Every row gives one point. The points of each table are mixes of a few directions, plus a little noise. Count the directions of each table, and those that both share. Where both have some left over, give the other angles between the two spaces (their principal angles), to ten degrees, smallest first.
(in the rows, 128 means zero)

First, 6 rows:
[[117  70]
 [119  81]
 [146 219]
 [128 132]
 [137 180]
 [120  87]]
Second (4 x 2):
[[125 116]
 [131 143]
 [113  49]
 [143 203]]
Directions: first 1, second 1, shared 1

First (4 x 2):
[[137 115]
 [122 137]
 [ 82 194]
 [171  65]]
Second:
[[ 91 182]
 [129 127]
 [181  51]
 [140 111]
 [100 169]]
Directions: first 1, second 1, shared 1

First:
[[132 162  71]
 [139  66 154]
 [149  63 114]
 [106 211 127]
 [111 122 205]
 [131 144  97]]
Second (5 x 3):
[[131  89 162]
 [117 163 134]
 [120 162 129]
 [128  75 192]
 [145 151  26]]
Directions: first 2, second 2, shared 2

First (7 x 4):
[[ 74  69 163 198]
 [168 194 180 152]
 [151  91 162 130]
 [164 154 146 117]
 [135 148  82  84]
 [ 78 164  62 120]
 [126  76 101  95]]
Second:
[[182 119  71 140]
 [208 105  57 157]
 [131 175 131 113]
 [132 128 100 118]
 [ 53 104 143  97]
 [ 75 108 150 112]
 [ 72 104 204 134]
 [171 180 170 154]]
Directions: first 3, second 3, shared 2; angles 70

First, 6 rows:
[[110 109 109 154  97 108]
 [116 169  58 136  93 135]
 [166 107  53 150 107 130]
 [ 96 147 118 130 103 133]
 [113 106 234  74 176 191]
 [167 132 197 124 187  70]]
Second (6 x 6):
[[148 173 165 163 161  81]
 [142  67  79 149 127 130]
 [142 141 126 135 159 112]
 [119 170 217  45 166 146]
 [107 180  59 154  79 147]
 [117  38 122 126  76 150]]
Directions: first 4, second 4, shared 2; angles 30, 40

First:
[[159  99 180  83 144  87  76  44]
 [151 160  98 116 173 112 144 109]
 [124 141  73 137 110 135 161 199]
 [138 164  76 157 140 187 123 161]
 [ 76 125 148 214 118 137 201 164]
 [ 60 163 170 111 145 156 156  98]
 [153  46 191 104  67 112  37  99]
 [164 125  87 101 126  96 125 150]]
Second (9 x 8):
[[108  90 125 119 155 167 143  94]
 [159 170 101 108  90  35 144 194]
 [145 151 121 126 108  87 129 161]
 [156 172 118 126  94  64 124 176]
 [ 89  46 107  89 182 179 176  78]
 [133 116  89  79 125  67 178 161]
 [117 134 171 176 136 201  80  86]
 [102  87 142 137 163 199 128  77]
 [146 189 178 197  99 151  54 131]]
Directions: first 5, second 2, shared 1; angles 70

First (7 x 9):
[[142 122 138 126 130 131 137 106 135]
 [ 95 139 109 133 129 123 105 179 112]
 [140 124 138 126 129 132 139 107 135]
 [201 104 175 112 122 142 181   7 167]
 [191 107 167 116 125 139 171  29 157]
 [ 59 150  85 142 132 116  81 243  93]
 [ 68 146  90 139 131 118  84 227  98]]
Second (7 x 9):
[[ 74 129 102 137 143 116  90 199  89]
 [ 93 134 108 136 130 123 104 183 110]
 [154  65 169 122 156 123 150  40 107]
 [168 128 146 120 120 135 155  74 156]
 [193 247 101 118  52 160 162 139 247]
 [128 130 124 128 126 129 129 134 128]
 [ 89  61 142 135 173 110 108 123  61]]
Directions: first 1, second 2, shared 1

First, 8 rows:
[[115 101 141 143 140 131 128 118 120 153 141]
 [140 142 137 106 132 119 148 147 131 105 111]
 [122 104 154 130 150 127 148 130 119 144 134]
 [131 108 170 114 160 118 171 147 120 133 121]
 [131 128 135 121 133 124 139 135 128 124 124]
 [128 140 109 132 114 132 111 122 133 124 129]
 [117 163  38 174  62 155  31  78 145 130 151]
 [140 138 140 107 136 118 151 147 129 110 112]]
Second:
[[119 121 128 141 125 131 116 119 125 129 136]
 [133 134 121 121 126 126 130 130 130 127 126]
 [124 121 141 128 137 124 138 133 123 130 127]
 [119 178  10 180  40 161   7  67 151 124 155]
 [118 108 157 136 143 128 139 130 117 131 132]
 [126 117 149 126 141 124 144 135 124 130 126]
 [141 132 136 103 141 118 157 147 129 123 115]
 [124 115 149 126 143 126 142 133 122 131 127]
 [127 113 160 121 152 119 156 141 122 130 124]
 [121 112 152 133 140 126 138 129 121 133 131]
 [155 158  99  94 122 119 144 144 141 119 110]]
Directions: first 2, second 2, shared 1; angles 30

First, 11 rows:
[[ 81  81 111 148  92 126 124 112 124 164 128 120]
 [129 153 113 138 140 140 127 129 147 115 141 117]
 [174 170 149  98 146 118 101 142 131  93 139 156]
 [146 169  87 199 136 156 117 111 150  85 155 111]
 [147 136 137 132 143 131 146 131 120 116 116 127]
 [126 166 126  91 141 131 100 141 162 117 157 131]
 [119  49 147 152  77  98 123 108  71 165  94 153]
 [152 166 156  70 167 124 140 155 137 112 124 136]
 [140 154 146  82 153 126 135 148 139 121 128 132]
 [116  80 129 160 117 128 171 116  93 152  93 115]
 [ 71  85 108 138  96 128 125 116 133 170 132 112]]
Second:
[[129 134 124 131 135 126 125 123 130 140 122 135]
 [127 113 135 121 112 132 134 139 124 101 141 113]
 [128 131 126 130 130 127 127 125 129 132 126 131]
 [126 110 136 120 111 133 135 142 123  98 142 112]
 [132 170 110 146 169 116 112  95 138 203  93 169]
 [126 103 139 116 103 136 137 147 122  84 150 105]
 [126  96 143 115  95 137 139 153 120  71 154  96]
 [126  94 144 112  93 138 141 156 119  67 157  95]
 [134 197  97 159 196 109 104  76 145 249  70 193]
 [128 131 127 129 131 127 128 126 129 133 125 132]]
Directions: first 4, second 1, shared 0; angles 90
